Every row gives one point. Each table stands for the endless flat space through its points: a line for two points, a plane for three, and so on. Write the one point that lies in both, or say that there is none.
(in the rows, 128 means zero)

First (2 x 4)
[[120 111 108 149]
 [108 101 122 151]]
Second (3 x 4)
[[116  88 125 170]
 [114 116 111 144]
 [117  99 122 168]]
They share: [114 106 115 150]

First (4 x 6)
[[158 125 123 122 115 119]
 [143 143 129 113 127 125]
 [161 125 107 115 119 127]
 [142 158 121 116 132 138]]
Second (3 x 6)
[[157 160 141 123 123 139]
 [148 146 124 108 117 130]
 [139 133 102  96 117 124]]
They share: [148 148 114 114 129 136]

First (3 x 9)
[[119 134 120 157  91 135 115  89  99]
 [131 112 133 146 100 152 138 100  93]
 [115 138 109 164  83 131 109  82  91]]
Second (4 x 9)
[[135 120 136 119 112 174 130 113 115]
 [123 129 141 155  97 137 123  92 110]
 [129 125 148 144 104 151 135 102 119]
 [131 125 150 138 105 160 136 104 123]]
They share: [127 124 138 145 104 144 128 101 109]

First (4 x 11)
[[110 148 140 146 137 117 103 139 114 137  98]
 [ 92 154 126 150 150 117  99 125 123 125 116]
 [106 144 134 158 148 131  99 113 135 143 100]
 [101 148 141 147 144 114  99 140 114 134 107]]
Second (2 x 11)
[[ 90 144 153 154 127 113 107 151 109 137 109]
 [ 83 138 159 159 123 117 109 154 111 140 110]]
They share: no point

First (3 x 14)
[[ 98 115 122 125 119 125 106 160 101  98 167 115 141 113]
 [ 89 117 123 119 128 122 100 173 100  95 181 103 147 110]
 [100 109 109 118 112 114 109 151 104 112 145 136 123 102]]
Second (3 x 14)
[[ 90 110 106 127 115 104 110 156 114  97 154 135 133 101]
 [ 84 103 101 130 111  97 110 157 111  93 154 134 135  96]
 [108 111 121 113  97 135 120 153  98 119 144 118 112 131]]
They share: no point

First (3 x 18)
[[145 122 101 123  95 119 138 116 158 110 112 133 124 127 112 138 158 114]
 [149 138 121 107 119  95 138 104 146  94  92 141 132 135  96 166 138 114]
 [151 142 124 113 116  91 135 111 140  98  93 142 129 130 101 165 138 121]]
Second (4 x 18)
[[142 137 130 101 100 107 158  98 123 116  98 127 122 118 120 147 162 116]
 [144 129 105 120 110 107 131 116 158 102  97 140 124 137 101 158 144 107]
 [174 123 119 108  96 101 151  86 156  86 137 136 154 121  99 126 154 145]
 [129 146 126  98 113 125 151 122 131 108  89 122 132 104 119 149 152 127]]
They share: [147 130 111 115 107 107 138 110 152 102 102 137 128 131 104 152 148 114]

First (4 x 20)
[[169 107 152 161 153 118 132  96 131 121 133 152 142 124 144 151 112 158
  154 128]
 [156 122 150 158 148 117 137 102 138 115 118 137 153 128 135 143 119 161
  148 132]
 [146 101 127 158 125 116 130  99 136 112 121 158 134 147 144 144 126 137
  148 133]
 [171 110 147 145 144 103 139  99 143 132 136 161 143 137 153 154 127 152
  140 129]]
Second (3 x 20)
[[173  92 104 135  94 120 116 100 155 119 122 175 144 155 138 151 120 159
  149 149]
 [146 110 119 154 115 101 128 103 148 113 103 147 134 156 137 138 133 143
  126 146]
 [129 124 132 163 130  96 140 104 143 107  98 131 136 155 138 135 140 135
  117 137]]
They share: no point

First (4 x 24)
[[155 104 119 125 114 135 123 127 122 117 118 138  94 134 137 101  82 146
  139 120 114 144 157 124]
 [161 129 120 111 130 163 154 136 125 116 113 148 103 145 134 115  83 144
  125 152 136 131 163 138]
 [152  74 122 153 116  86  83 103 113 118 116 141  96 122 116  94 107 153
  155  90  75 160 147  92]
 [154 129 113 111 132 156 154 130 134 121 117 151 105 143 133 108  86 141
  131 152 129 135 163 126]]
Second (2 x 24)
[[169 104 123 139 136 111 113 111 134 121 104 164 114 136 127 101 112 156
  151 136 102 140 157 104]
 [162 104 121 136 133 116 117 113 128 120 109 157 109 135 123 103 107 152
  146 131 102 143 156 106]]
They share: [155 104 119 133 130 121 121 115 122 119 114 150 104 134 119 105 102 148
 141 126 102 146 155 108]

First (3 x 24)
[[115  99 117 139 107 118 109  96 109 121 117 151 147 130 124 121 129 128
  106  98 128 116 149 116]
 [103 102 105 118  92 112  97  99 127 118 132 133 162 112 109 118 117 140
  103  89 143 122 143 107]
 [115 114 111 127  77  97  82 114 139 118 132 124 165  91 109 121 105 155
  115 107 158 122 143 116]]
Second (3 x 24)
[[112 106 142 133  87  97  99  90 106 116 129 166 141 102 135 111 113 140
  108 113 126 115 149 108]
 [132  83 124 145  85 116  94 100 121 134  97 148 141 140 119 128 103 147
  108 125 127 122 125 123]
 [117  96 112 136 112 123 119 118 114 112 104 136 158 137 114 128 136 129
  108  99 139 104 143 116]]
They share: no point

First (3 x 24)
[[122 113 128 105 141 138 117 106 113  94 153 123 145 111 109 107 124 149
  108 151 119 128 109 128]
 [119  88 147 107 116 129 120 121 136 116 130 106 129 108 123  85 119 146
  115 145 133 128  97 128]
 [131 124 111 107 146 135 108  97  94  74 166 124 153 108 105 115 137 152
  103 145 109 122 109 128]]
Second (2 x 24)
[[135  86 128  87 148 146 125 107  99  89 129 132 150 126 106 108 124 133
  101 160 135 111 101 134]
 [130  93 130  93 144 143 123 108 106  93 135 128 147 121 108 106 123 138
  104 157 131 117 103 132]]
They share: [120 107 134 105 136 137 119 110 120 101 147 120 141 111 112 102 121 148
 110 151 123 129 107 128]

First (2 x 24)
[[156  93 114 114  87 142 127 166 124 120 141  96 132 130 157 159 131 129
  114 146 136 140 110 136]
 [146  99 118 112  99 150 139 154 132 116 143 100 118 134 155 155 117 137
  118 142 132 140 118 144]]
Second (5 x 24)
[[143  65 136 110 110 138 111 131  98 150 119 103  95 126 136 142  90 134
  153 149 121 158 129 144]
 [185  80 115 120  99 178 162 150 113 135 171 126 101 122 144 136  90 188
  161 150 102 115 109 121]
 [109  90 131 128 123 138 128 118 125 113 105  86 103 128 162 140 102 114
  121 114 150 177 129 169]
 [135 119 117  98  99 150 145 162 153 104 150  98 120 147 155 168 124 131
   99 148 134 134 125 151]
 [177  88 114 120  98 178 166 151 122 127 170 119 102 123 151 138  96 181
  151 143 109 117 109 126]]
They share: [141 102 120 111 105 154 145 148 136 114 144 102 111 136 154 153 110 141
 120 140 130 140 122 148]

First (4 x 24)
[[124 125 154 123 127 107 142 123 134 144 136 160 136 110 137 164 159  82
  120 134 114 150 120 127]
 [132 134 135 150 157 116 125 118 123 130 108 141 160 109 146 132 137 131
  159 145 133 165 109 136]
 [109 116 149 132 137 117 126 141 122 147 117 139 158  90 139 147 133 112
  137 151 114 147 120 119]
 [135 140 146 142 146 122 128 119 127 136 118 153 147 114 143 145 138 114
  153 149 133 160 117 136]]
Second (4 x 24)
[[145 110 147 121 144 130  99 136 102 127 148 164 166 107 154 152 145 125
  132 176 142 151 122 143]
 [136 119 149 129 142 130 104 127 105 127 139 164 155 108 151 146 144 122
  136 172 139 147 125 134]
 [108 158 156 159 130 123 144 104 137 143 100 154 117 111 136 135 129  95
  158 140 121 144 127 108]
 [147 131 148 127 138 117 143 147 144 157 127 144 162 108 141 169 126  96
  150 140 126 172 108 151]]
They share: [130 137 151 137 140 124 128 125 127 141 121 154 145 110 141 150 136 108
 148 152 129 155 121 132]

First (4 x 24)
[[119 159 116 148 116 118 141 142 114 133 162 124  97 135 138 117 112 163
  163 126 145 112 128 106]
 [132 129 119 164 141 125 129 134 115 134 150 128 106 122 153 115 136 160
  153  92 141 127 101  88]
 [126 139 109 150 124 120 151 129 124 135 153 140 101 136 145 118 116 159
  168 119 134 132 126 109]
 [132 156 104 132 112 113 120 141 110 123 136 127 126 165 128 113  98 139
  143 151 155 121 141 121]]
Second (5 x 24)
[[137 124 127 151 149 111 103 120  90 134 137 111 133 120 169 114 118 156
  133 124 176 103 128 111]
 [114 115 141 107 113 104 115 113 101 113 144 114 102 112 146 122 125 144
  166  97 160 127 121  83]
 [131 140 150 145 118 122  97 128 107 100 141 105 123 120 124 107 103 132
  153 113 138 110 133  90]
 [142 125 113 148 129 104 127 134 105 135 121 110 112 128 168 106 104 160
  131 114 169 104 134 135]
 [115 128 115 114  95 109 139 131 128 122 142 127  89 134 135 118 125 148
  172  95 141 140 115  97]]
They share: no point

First (3 x 24)
[[142 153 141 145 146 103 119 113 165 115 130 147 151 143 141 126 120 139
  151 131 155 155 126 131]
 [143 149 135 158 151  93 109 108 184 111 151 158 150 141 149 134 124 153
  147 119 158 156 119 126]
 [146 144 145 141 131 112 135 107 150 127 116 156 126 135 145 137 108 132
  163 146 146 131 133 111]]
Second (3 x 24)
[[153 146 164 131 143 107 116 101 147 125 125 130 150 131 148 130 131 143
  165 148 140 164 145 121]
 [157 148 184 119 150 113 109  88 146 122 128 115 148 119 152 141 146 148
  173 152 134 178 158 107]
 [151 136 130 155 128  91 125 122 146 136 124 157 156 151 146 109 106 140
  153 144 146 140 124 147]]
They share: [142 154 145 137 141 110 127 115 152 119 116 142 148 143 137 123 116 130
 155 140 152 151 131 131]

First (6 x 24)
[[113 125  87  89  99 139 145 132 117  92 109  99 141  94 138  76  90 127
  126 142 100 111 112 190]
 [170  90 114 101 139 138 122 108 126 109 122 111 138 135 160 147 120 117
  154  86 100  91 117 108]
 [148  90 114 115 136 136 129 119 112 106  99  98 137 115 156 136 110 134
  135 107  88 107 119 138]
 [139 127  94  82 107 154 143 116 125 113 132 120 159 112 160  99 108 122
  148 117  98  99 114 159]
 [158 108 115 104 130 151 130 115 113 122 122 113 152 131 172 127 122 121
  147 100 100  98 124 134]
 [134 125  91  95 120 149 161 111 118 106 132 109 157 119 153 112 112 119
  147 121 110  96 105 170]]
Second (5 x 24)
[[149 132  83 104 108 112 147 140  98  97 109 121 168 138 147 123 108 118
  150 144  86  92 106 143]
 [150 115  75  80 118 145 135 127 111  76 122  92 135 114 137 129 105 101
  148 113  88  66  80 129]
 [135 104 109  96 128 157 122 125 119  94 120  86 125 108 152 113 100 111
  142  96 110  85 110 147]
 [134  99 110 100 111 162 123 138 126  70 116 102 129  98 143 120  98 101
  147 100  93  77 106 129]
 [131 102 125 100 150 154 117 106 116 133 121  69 116 118 169  93 104 130
  128  88 140 112 134 179]]
They share: [141 109 105 101 121 139 132 124 114 103 113 101 138 120 152 108 108 119
 136 116 106 102 119 153]

First (4 x 24)
[[ 92  83 112 156  96 109 110 137 109 142 120 141 153 128 104 134 127 111
  112 131 149  98 165 143]
 [ 77  77 129 159 112  95 106 142  84 144 133 153 142 129 103 127 125 137
  126 128 161  81 171 139]
 [ 90  83 118 171 105 137 116 154 133 129 132 114 159 138 128 174 139 120
  126 140 146 106 177 128]
 [116 110 166 138 141 151 101 122 145 118 165 114 144 152 158 185 145 174
  133 167 140 128 147 134]]
Second (2 x 24)
[[101 110 112 135  90 112  92 134 139 136 129 144 153 116 143 164 139 126
  106 164 149 137 132 152]
 [105 107 119 136  97 117  96 129 136 135 131 140 152 123 137 159 137 128
  108 159 146 131 137 150]]
They share: [113 101 133 138 111 127 104 119 130 133 135 132 150 137 125 149 133 132
 112 149 140 119 147 146]

First (6 x 24)
[[113 123 100 109 144 157 104 104 101 103 101 123 113 160 105 109 111 117
  120 111 154 124 111 112]
 [111  92  93 125 145 124 111 131 101 110 129 151  92 159 124  94  85 103
  121  89 154 138  87 116]
 [121 114 102 150 165 142 101 129 123 117 120 145 133 166 119 104 110 134
  133  82 130 109 124  88]
 [ 99 140 123 139 153 138 132 102 105 125 132 120 138 142 116 108 127 123
  134 106 148  98 141 107]
 [101 103 103 127 147 133 122 125 102 115 123 128 111 155 119  93 109 118
  129 102 152 123 107 120]
 [ 92 139 119 122 151 155 130  94  95 106 106  93 128 151 105 107 140 126
  127 133 153 109 146 124]]
Second (6 x 24)
[[109  96 121 139 174 139 134 113  97 135 135 123 153 146  92  81 133 117
  147  98 131 136 117  92]
 [104 129 106 119 120 135  88 135 128  95 141 105  67 128 139 121  68 102
  129 120 155 106  97 118]
 [ 92 108 129 118 136 134  94 127 124 102 128 115  96 153 136 110  93 129
  173 140 150 110 119  93]
 [ 82 147 103 132 116 120 151  83 129 139 128 153 115 174 128 109 110 133
  101  99 177  98 130 145]
 [ 81 107 135 127 150 131 139  89 112 134 113 145 150 185 116  94 138 153
  167 121 160 112 144  98]
 [113 106 127 129 163 158 117  84  90 104 120 105 137 138  89 108 123 102
  120  62 175 128 106 106]]
They share: [103 121 110 122 143 141 123 112 104 123 123 125 126 147 114 101 116 121
 132 102 154 110 114 113]

First (4 x 24)
[[106 143 150 143 118 139 121 130 155 133 110 143 121 127  95 144 139 111
  124 153 154  99 152 133]
 [ 99 150 144 151 100 126 107 126 129 114 109 127 112 109 113 144 150 125
  103 136 157 116 166 142]
 [ 83 161 125 157  96 111  99 111 134 134 111 125 123 109  90 146 136 109
  108 135 155  94 173 153]
 [120 134 170 146 109 148 122 147 128  90 107 132 100 111 140 138 163 142
  102 142 161 144 154 128]]
Second (5 x 24)
[[ 90 152 140 161 127 156 121 107 162 119 124 133 109 116 133 153 124 134
  114 141 168  84 167 115]
 [ 87 143 184 119 110 140  88 172 161 105 103 133  98 160 113 126 174  86
  116 139 118 112 166 130]
 [ 84 152 158 153 123 144 117 121 156 123 126 139  93 132 121 157 138 114
  124 141 150  94 169 115]
 [ 87 156 159 104  85 143 110 150 189  72 111 100 100 160 147 116 172  97
  120 159 122 114 192 103]
 [117 130 155 186 146 137 122 121 118 160 109 181 119  95  82 170 112 151
  116 131 189  96 127 151]]
They share: no point

First (5 x 24)
[[132 158 145 146 152 126 138 129 148 103 147 111 126 122 144 119 147 157
  118 152 164 124 163 130]
 [152 126 149 134 140 116 156 123 156 119 127 123 118 116 146 123 131 141
  112 150 152 148 145 120]
 [138 118 183 127 153 115 153 137 173 123 164 101 108  89 116 121 149 183
   95 154 155 154 160 134]
 [134 157 141 122 149 121 135 134 147 111 162  83 105 129 121 124 150 176
  126 141 150 124 175 137]
 [138 148 152 141 150 122 130 147 138 113 139 113 125 114 145 119 150 152
  112 144 167 131 154 136]]
Second (3 x 24)
[[158 138 165 126 142 105 131 148 138 131 129 105 110 123 135 123 135 155
  119 147 148 154 142 137]
 [162 143 171 125 142 100 124 153 133 135 127 101 108 128 133 123 133 158
  123 149 145 158 139 141]
 [142 123 151 123 136 123 156 138 148 119 138 117 123 114 135 118 138 140
  108 145 163 149 156 125]]
They share: [150 128 153 128 142 115 145 138 148 123 133 113 114 113 139 123 139 149
 111 143 154 146 148 129]

First (3 x 24)
[[145 127 134 128 158 117 153 125 111  99 153 118 132 133 146 135 112 141
  142 116 143 124 139 109]
 [151 141 144 116 136  91 145 105 143 131 137  98 144 131 138 105  94 169
  168 124 127 104 103  91]
 [144 129 136 122 153 111 149 117 122 109 150 114 133 130 141 127 107 149
  151 119 137 120 128 103]]
Second (4 x 24)
[[170 110 120 142 137  90 145 147 107 138 143 104 145 154 138  89  95 159
  113 119 141  78 112 123]
 [162 134 128 131 137 118 156 121 136  93 158 112 154 143 157 121 104 138
  168 103 145 124 128  91]
 [162 144 135 124 136 125 149 115 117  84 173  99 156 129 170 136 101 147
  170 103 137 132 145  93]
 [138 168 159 112 152 125 161  91 137  72 153 107 144 117 166 160 113 143
  198 111 137 156 145  77]]
They share: [153 137 140 128 146 103 153 121 121 111 143 106 142 137 148 121 104 153
 150 118 139 112 125 103]

First (5 x 24)
[[159 113 107 154  91 103 136 140 146 146 146 137  99 133 110 145 142 140
  117 113 152 137 101 119]
 [130  94 122 133 119 106 125 129 141 135 151 137 117 126  81 165 147 142
  126 101 143 122 126 149]
 [128 112 108 131 112 111 113 136 121 128 155 153 137 126  99 151 150 145
  145 115 138 142 130 162]
 [120  98 110 133 115 115  97 137 122 128 164 137 132 118  71 145 166 134
  138 104 128 119 128 164]
 [124 106  88 135 110 108 137 132  94 129 132 157 150 120 119 155 149 167
  155 140 137 153 136 151]]
Second (3 x 24)
[[125 107 114 145  97 113 127 132 115 140 133 159 128 121 114 149 156 146
  140 104 141 149 130 157]
 [154 116  99 120 124 101 115 124 127 110 149 138 118 112 105 176 154 129
  132 131 154 120  97 152]
 [131  98 108 142 112 104 139 147 145 149 166 138 131 151  81 143 123 170
  134 119 135 143 142 127]]
They share: [135 107 108 137 109 107 127 134 127 134 147 147 126 127 102 155 146 148
 136 116 143 139 124 147]

First (4 x 24)
[[127 135 132 103 105 144 152 101 121 161 109 116 118 117 109  91 123 160
  165  95 122 153 131 116]
 [125 143 140  93  85 114 136 137  81 129 137 120 160  83 149 121 131 146
  141  89 134 133 153 166]
 [128 139 130 111 117 149 152 109 115 150 115 125 113 117 112  98 106 155
  157 107 132 158 107 113]
 [101 109 106  93 105 134 134 139  91 135 103  98 104 105 109 101  97 128
  133 107 138 143 107 116]]
Second (3 x 24)
[[120 131 135  92 109 139 152 120 105 150 116 108 112 102 122 101 120 149
  158 107 134 153 117 133]
 [141 145 120 130  98 139 131 130 123 128  93 105 157 104 100 107 106 141
  130  67 121 168 131 112]
 [127 137 138  98 112 135 149 122 107 148 115 103 119  96 116  95 122 149
  154 103 139 158 115 134]]
They share: no point

First (3 x 24)
[[137 127 135 139 158 156 121 146 110 118 144 157  98 127 103 110 129 125
  133 105 107 161 144 105]
 [134 133 129 133 157 156 116 146 107 122 144 159  99 132 109 115 127 129
  131  98 105 162 149 105]
 [146 135 119 139 145 148 116 138 101 130 148 149 111 142 121 109 135 133
  131 106 117 148 155 117]]
Second (2 x 24)
[[149 125 133 148 141 143 147 133 113 133 146 150 103 130 103  99 144 123
  150 122 124 147 139 117]
 [144 120 138 148 161 158 112 148 108 108 146 150 103 125 103 104 129 123
  125 112 109 157 144 107]]
They share: [146 122 136 148 153 152 126 142 110 118 146 150 103 127 103 102 135 123
 135 116 115 153 142 111]

First (6 x 24)
[[131 119 131 101 113 148 161 136 116 107 126 163 116 114 125 115  86 126
  100 137 108 127 151 107]
 [127 156 135 136 118 130 143 160 121 164 151 125 119  96  99 100 113 129
  106 146 128 106 147  94]
 [111 167 141 135 131 130 119 169 102 159 142 145 121 115  99 124 125 136
   89 143 132  97 152  92]
 [117 172 133 147 132 130 113 163 111 164 152 135 110 120  94 121 122 135
   79 143 124  97 152  90]
 [ 67 167 147 129 105 132 121 180  84 187 122 131 156  94  81 115 142 138
  116 173 164 107 119 107]
 [ 93 117 116 124  86 164 158 124 103 126 119 141 140 113  86 109  87 146
   95 163 120 145 122 117]]
Second (4 x 24)
[[ 96 121 149 125 105 123 166 161 119 163 150 159 106  73 107 109  99 183
  107 121 136 136 141 121]
 [ 92 134 131 110 125 135 145 167 101 163 120 156 121  84  93 118 101 160
   99 138 119 129 144 113]
 [106 134 127 114 129 157 111 187  83 139  80 168 147  92  89 132 113 118
   99 170  95 103 146  99]
 [128 131 157 132  87 139 174 141 115 121 155 145 139 107 120 101 110 137
  122 142 154 113 142  99]]
They share: [111 137 139 117 111 142 153 155 102 139 128 149 137 101 103 112 107 138
 109 147 132 117 144 102]

First (4 x 24)
[[114 155  92 115  88 159  87 127 116 101 145 137 125 141 119 119 119 136
  149 111 117 136 155 138]
 [120 130  90 116  92 146  92 129 129 113 139 116 110 120 120 138  92 160
  128  97 133 134 160 136]
 [122 118  76 108 112 138  80 115 129 115 151 118 106 110 118 130  86 172
  126  71 141 146 168 136]
 [107 149 111  98 111 124 111 104 107 106 154 121 103 149 120 123 107 130
  141 100 128 148 154 114]]
Second (5 x 24)
[[130 159  98 104 103 146 101 101 121  93 154 139 115 128 131 136 121 141
  134 122 136 127 171 119]
 [ 75 112 106 108 115 127 136 109 132 137 148 105 119 160 122 132  98 120
  158  55 113 164 126 103]
 [107 144 115 109 107 137 109 120 129 117 145 127 113 150 116 126 116 132
  143  98 141 143 141 117]
 [141 148  90 112  79 138 114 103 116 112 174 152 106 144 123 137 127 128
  148 124 147 140 162 143]
 [ 68 119  96  88 127 129 129  87 113 106 136  92 114 144 134 131  84 129
  140  57  90 153 141  93]]
They share: no point

First (2 x 24)
[[149 122 129 128 127 123 131 126 140 155 113 141 122 123 120 149 109 128
  143 152 123 157 123 104]
 [161 118 119 116 121 117 119 140 150 165 103 149 132 111 110 145  97 138
  145 166 129 171 127  96]]
Second (5 x 24)
[[149 162 136 107 119 147 145 125 118 156 120 164 108 122 125 154 110 136
  152 178 109 164 109  98]
 [137 114 151 131 131 109 158 137 170 122  97 126 134 109 125 144 101 128
  127 136 119 124 122 136]
 [148 151 128 108 120 147 138 125 126 141 114 167  99 117 125 164 118 139
  151 170 105 152 109  81]
 [121 118 157 135 101 117 146 159 160 148  73 154 134 137 125 140  91 172
  119 136 113 138  94 116]
 [138 149 147 136 112 135 137 125 104 201 123 149 129 160 125 132  99 139
  144 162 125 188 106 121]]
They share: [143 124 134 134 130 126 137 119 135 150 118 137 117 129 125 151 115 123
 142 145 120 150 121 108]
